Each row of a before or after table is a point. One or more steps were done to the points. Then noise was added and the rows were shuffled. The steps act on columns, c1 being the first. Write out the steps. A step turns or swaps two columns, mirrors them in a line or flattens them onto one, adds a multiple of one to another, or multiplies or shifts one. Angles are multiples of 10 degrees, from the lower column toward the higher: turns from -170 to 170, lines from 10 to 170 but not 90. Use the fewest steps. Two steps may share a column if one is a turn and the other turns, adds or multiplies; they go together, in the order done. Otherwise the lowest column goes first.
(in the rows, 128 means zero)

Before:
[[128 104]
 [125 101]
 [101 132]
 [129 134]
 [146 136]
 [126 156]
 [132 159]
 [162 152]
 [103 100]
 [134 141]
 [126 128]]
After, 11 rows:
[[110 139]
 [127  60]
 [129  68]
 [132 161]
 [132 206]
 [151 188]
 [128 129]
 [127 141]
 [127 199]
 [113  57]
 [141 147]]
Steps: multiply c1 by 0.7; multiply c2 by 2.5

Before, 9 rows:
[[128 122 143  96]
 [120 145 109  83]
 [102 149 122 114]
 [100 118 107  83]
 [107 149 117 249]
 [117 125 137 124]
 [136 143 107 136]
 [108 158 147 103]
 [131 149 108 122]]
After (9 x 4):
[[121 135 138 160]
 [170 124 102  12]
 [122 109 110 114]
 [147 109 131 174]
 [142 156 109 157]
 [128 115 107 132]
 [141 132 134 135]
 [129 115 103 170]
 [146 133 108 142]]
Steps: turn c1 and c4 by -170 degrees; turn c2 and c3 by -70 degrees

Before:
[[143 108 119  93 148 176 165 150]
 [154 108 143 126  95 108 120 140]
 [109 113  89 167 133 171 182 132]
 [115  90 132 164 122 127 106 126]
 [169  99  92 123 115 159 198 117]
 [150 116 159 114  90  78 141 121]
 [178 141 120  84 118 150 162  62]
 [134 133 192 129  66 117 119 104]
 [109  94 116 120  87 128 130 132]
 [137 104  89 152 125 151 148 166]
 [121 173 166 143 104  99 117 100]
 [165 156  55 117  78 160 177  97]
 [113  89 127 115 104 100 139 139]]
After, 13 rows:
[[133 113  87 153 121 110  94 130]
 [ 87 102  79 149  56 158 175  95]
 [157 159 103 172 166 125 163 100]
 [ 88  56 120 151  93 159 140 119]
 [137 139  67 158 194 136 126  97]
 [ 90  77 135 197  89 103 139 131]
 [ 77  86 150 127 122 135 127 143]
 [104  99 130 180  91 132 115 168]
 [ 92 103 117 112 121 171 154  56]
 [136 130 123 193 137 120  84 122]
 [156  99 104 145 130 122 101 140]
 [140 124  92 154 141 155 111 136]
 [175 109  86 143 160 157 128 118]]
Steps: turn c1 and c6 by 100 degrees; turn c2 and c7 by 60 degrees; swap c3 and c5; shift c4 by 30

Before:
[[ 75 141 171 103 175  94 160  98 133 146  95]
 [110 130 109  93 124 115 165  90 132 121 174]
 [ 63 118 107 131 163 128 155 165 149 169 134]
 [ 77  70 171  60 134 105 109 103 121 134 126]
 [160 114 158  92 122 140 155 120  91 126 144]
 [125 109 107 123 153 127 135 149 138 102 100]
 [144 101 144 119 166 146  99 150 174 143 172]
 [113 138  78 148 182 150 109 150  99 172 126]
 [122 116 104 136 156 175 184  79 103 121 163]
 [133  66 105 103 176  75 110 154  92 123 126]
 [105  92  86 147 166  99 134 146 119 181  88]
 [122  92  99  71 189  96 136 136 123 147  91]
 [135 123 136 152 114 162 162  78 144 104  77]]
After, 13 rows:
[[111 140 143 124 181  78 111 134 173 158 150]
 [ 75 142 104  96 177 175 157 120 145 125 102]
 [ 63 119 123 134 167 108 156 145 169 110 133]
 [127 108 122  98 148 109 136 137 101 122 122]
 [134 123 166  74 113 131 162 112 104 114 152]
 [121 118 173 164 157  97 184 107 119 153 135]
 [108 132 114 170 124 110 165 112 119 124  94]
 [131  69  69 128 175 114 109 139 123 164 102]
 [120  92  92  91 188 107 138 129 144 133  71]
 [143 100 150 171 165 140 101 136 141  81 116]
 [105  90  89  87 166  90 134 135 182 135 147]
 [ 77  69 113 124 135 175 110 121 134 136  57]
 [160 115 146 144 123 154 155 125 123 164  94]]
Steps: mirror c3 and c6 in the line at 40 degrees; swap c4 and c11; multiply c8 by 0.4; turn c9 and c10 by -90 degrees

Before (8 x 18):
[[169  66 169 148  80  81  96 144 114 158 110 112 112 177 128 171 110 128]
 [ 95 174  94  99 138 149 139 119 174  87 161 164 179  99 109  74 127 125]
 [112 128  96 126 168 166 123  94 145  75 124  77 177 120 109  97 129 158]
 [118 117 182 161 104 127 129 169 125 100 161 128 123 148 183 144 127  98]
 [109 147 141 112 142 141 125 158 142  97 115 152 162 137 190 108 168 142]
 [187 106 145 158 124 127 112 165 130 138 137 134 111 155 131 135 143  71]
 [ 80 111 127 136 185 155 133 119 153  77 120 117 147 121  73 107 155 198]
 [136 105 160 145  98 109  97 138  79 119 132 117  99 199 128 150 155 104]]
After (8 x 18):
[[120 172 180 157 104 132 130 174 123  98 157 129 125 152  76 146 129  96]
 [186 143 146 159 127 131 110 123 133 139 145 139 112 152  92 127 149  68]
 [109 123  95 123 166 168 123 119 146  70 117  76 182 121 166  96 129 157]
 [112 111 145 111 140 151 128 180 143  98 104 151 160 138  90 102 166 144]
 [174  90 170 145  82  87  97 119 114 162 166 117 112 175 109 174 112 129]
 [ 96 163  95  95 140 156 137 110 179  89 112 161 184 102 145  74 124 121]
 [ 78 116 125 139 185 156 135  79 148  77 140 120 152 123 150 110 158 197]
 [136 125 162 143  95 110  97 122  84 124 154 122  99 198 121 154 153 100]]
Steps: turn c2 and c11 by -50 degrees; add 0.7 times c4 to c2; turn c8 and c15 by -100 degrees

Before, 11 rows:
[[135 136 158 131 105  81 131 108 143 137 117 130 168  88 111 124 159 146
  165  99 105 178 122 136]
 [117 134 132 146 139  93 144 142 152 177 138 108 112 144 116 150  97 149
  166 158 169 113 104 101]
 [102 164 130 103 133 121  82  90 156  99 147 155 155 105 124 147 149 151
  160  38 124 203 116  72]
 [105 131 135 123 167  83 160 124 143 105 116 144 133 138 123 113 131  90
   84 192 122 131 175 119]
 [134 128 132 138 137 139  96  94 142 180 171 118 139 103 155 104 123 120
   95 112 158 109 145  72]
 [ 98  71 174 122 143 122 113 106 133  94  88 132 129 121 154 147 158 137
  118 107 124 156  99  90]
 [115 170  92 163 173  73 124  87 126 127 136 130  71  89 158 170 160 143
  120  92 140 113 143 119]
 [102 181  92 126 148  88 135 176  81 139 145 150 105 138 170 115 148  92
  134 104 146 121 143 111]
 [ 86 105 133 106 107 111 147 112 139 162 131 137 187 121  99 144 129  98
  153 129 140 105 127 131]
 [ 68 110 179 146 120 121 130  80 144 173 121 154 139 126 114 156 144 126
  153 150 155 105 167 115]
 [166 203  67 184 144 100 110  73 158 148 174 145 182 101 114 138 132  89
  143 101  85 175 162  67]]
After:
[[ 97 169  92 186 173  72 124 165 124 131 137 132  50  89 157 161 165 144
  124  92 139 115 150 121]
 [110 180  87 145 148  88 137 110  89 141 142 148  89 137 170 108 147  92
  133 107 147 123  75 114]
 [104 137 132 111 139  91 142  99 151 178 142 109  96 145 115 148  98 147
  168 158 168 119 132 102]
 [114 132 134 190 166  79 161 163 146 103 116 144 114 136 120 103 134  91
   84 192 124 130 101 122]
 [ 98 167 129  82 129 118  84 140 158 100 146 154 134 105 127  94 150 154
  160  38 123 204 163  73]
 [151 204  68 236 145 101 104 190 159 145 170 145 161 102 114 132 133  92
  141  98  87 176 149  68]
 [ 64 106 176 203 120 120 125 186 146 175 120 156 115 125 115 132 144 129
  152 150 157 107 140 120]
 [ 83 108 132 105 107 109 145 142 136 164 128 139 164 119 101 131 132  98
  156 130 140 102 144 130]
 [135 133 160 120 107  83 130 136 142 139 113 132 152  88 112 103 158 146
  169  99 104 181 148 135]
 [148 130 132 165 138 140  98 163 146 184 171 119 123 105 155 116 123 120
   97 112 160 109 143  68]
 [ 95  73 171  78 144 118 112 123 130  92  91 131 105 118 153 115 154 138
  117 111 126 159 164  87]]
Steps: turn c1 and c16 by 30 degrees; add -0.5 times c22 to c16; add 1.5 times c23 to c4; turn c8 and c23 by -130 degrees; shift c13 by -20

Before, 8 rows:
[[153 126 111 140 139 130 141 121 171  96 105 135 128 130 107 143 122 142
  135  88  79 167  79 127 134 111 120 125 106 128 126 107  81 156 139 107
   87 108 147 116 149 167  87 114 129 100 177 153]
 [132 167 157 162 184 219 138 150  74 153 134 141 166 113 164 130 183  66
  115  83 108 122 160 143 164 179  79 127  94 123 133 126 114 173 190 130
  162 118  54 159 117  95 185 132 138 160 142 158]
 [172 128 101  99 117 141 100  99 111 175 113 134 102 123 171 154  85  90
  146 159 238 118 142 173 144 117 171 156  68 129 107 136 127  71 178 114
  129 130  95 133 101 163  81 143 115 145 129 139]
 [144 159 145 139 111 135 116 121 154  78  91 138 164 110 132 149 108  88
  127 136  85 117 105 106 144 128 116 142  88 114 107  96  91 183 144 155
  131 133 126 118 138 120  98 115 143 110 197 150]
 [151 131 112 104  97 125 139  98 148 110 102 154 145 140  97 163 158  94
  103  96  81 146 112 137 143 132 157 131  89 145 141 108  86 160 140 167
  134 123 130  96 161 166 100  79 105  90 145 120]
 [188 134 157 132 109 123 132 100 161  81  98 130 112 118 123 136 130 129
  141 159  92 168 140 125 173 117 102 143 110 122 110 164  90 152 163 154
  105 123 109 104 140 144  99 150 144  83 171 146]
 [140 158  92 176 172 168 138 126  78 128 148 148 145  76 172 138 163  74
  104 115 154 122 133  77 140 187 116 118 142 128 119 144 131 140 212 113
  132 133  78 127 181  90 189 142 116 121 142 152]
 [166 117  78  78 117 144  63 125 117 159 116 174 116 139 167 125  76 100
  137 182 221  66 135 165 132 140 144 123 108 115 109 103  71  86 159 134
  136 115 111 105  85 165  91 123 141 135 118 112]]
After:
[[142 146 146 141 111 136 114 122 143  79  86 134 164 110 132 151 108  98
  143 134  87 107  99 105 144 130 116 144  88 114 106 130  91 183 144 213
  132 134 125 160 134 119 103 113 143 110 196 118]
 [166 125  79  78 118 142  63 124 134 159 118 173 117 138 166 124  72 137
  126 183 221  82 142 166 133 139 143 123 111 117 109 115  70  87 160 193
  138 115 111 158  84 165  90 120 142 134 117 141]
 [151 131 112 141 140 132 139 123 160  99 106 135 126 130 107 142 121 121
  130  88  79 155  75 126 131 112 120 127 106 129 126 124  81 157 139 167
   86 105 147 151 150 169  89 114 130 101 176 122]
 [187 139 157 133 109 124 132 101 135  82  98 131 110 115 125 137 129 106
  138 156  92 152 132 124 173 119 104 144 109 122 110  94  89 153 164 213
  106 124 108 103 139 146  98 150 144  83 171 105]
 [130 145 157 161 182 218 140 149  25 151 135 142 168 112 166 128 183  77
  142  83 108 103 149 141 162 180  77 124  94 121 134 159 114 173 188 190
  160 119  54 119 115  95 182 134 136 161 143  91]
 [170 137 101  98 115 144  99 100 156 174 113 133 104 122 171 151  84  99
  135 159 238 108 137 173 143 119 171 154  70 129 108 130 125  70 178 173
  130 129  97 121 102 163  82 144 112 145 127 113]
 [142 132  91 178 170 166 138 128  66 129 147 150 146  76 173 139 162  86
  132 116 157 104 124  76 142 187 118 118 141 128 119 121 132 139 210 171
  132 133  79 112 180  91 187 142 118 122 144 106]
 [153 116 113 104  98 128 140  95 177 111 101 157 145 138  99 162 158  89
  119  95  81 124 118 137 142 128 159 130  87 145 141 102  85 160 140 227
  134 123 131 156 163 168 101  80 103  90 145 139]]
Steps: flatten c2 and c19 onto the line at 40 degrees; add 1 times c27 to c9; turn c18 and c22 by 30 degrees; multiply c22 by 0.7; mirror c23 and c48 in the line at 170 degrees; turn c32 and c40 by -110 degrees; shift c36 by 60
